Rows are points. Any point is a mix of the corners, with weights that add up to 1. It lies inside the corners' shape when no weight is negative. Is each point inside? If not, which corners have a negative weight?
In the rows, 128 means zero.

Corners:
(1): [ 90 142  94]
(2): [ 74 194 138]
(3): [154 109 193]
(4): [132 148  76]
Points:
[101 164 144] -> inside
[128 149 136] -> outside (1)
[110 139 148] -> outside (4)
[108 158  64] -> outside (3)
[132 140 147] -> outside (1)
[146 117 182] -> inside
[144 114 144] -> outside (2)

Corners:
(1): [117 159 140  88  93 100 100  77 183]
(2): [122 122 118  96 123 146  88 148 171]
(3): [115 142 138 128 137 147 143 166  99]
(4): [ 99 114  67  87 175  97 191 122 110]
(5): [198  96 103 194 142 144 182 181  98]
(6): [141 203  83 158 119 100 123  93 188]
(7): [150 196  82  96 116 149 164 125 134]
(8): [108 181  55  75 123 177 134  76  93]
(9): [172 101 188 131 176 121 107 153 187]
(10): [127 129 187 179 156 168 191 142 164]
Points:
[159 130 113 136 126 114 135 148 152] -> outside (8, 10)
[156 137 103  99 131 101 106 129 186] -> outside (3, 8, 10)
[118 165 105 120 118 129 148 107 147] -> outside (9)
[137 144 121 130 136 144 146 122 159] -> outside (3)
[126 156  94 110 109 128 129 106 164] -> outside (3, 9)
[123 121 134 123 136 158 156 147 124] -> outside (6, 9)
[160 155 104 175 111 130 149 151 145] -> outside (4, 8, 9)
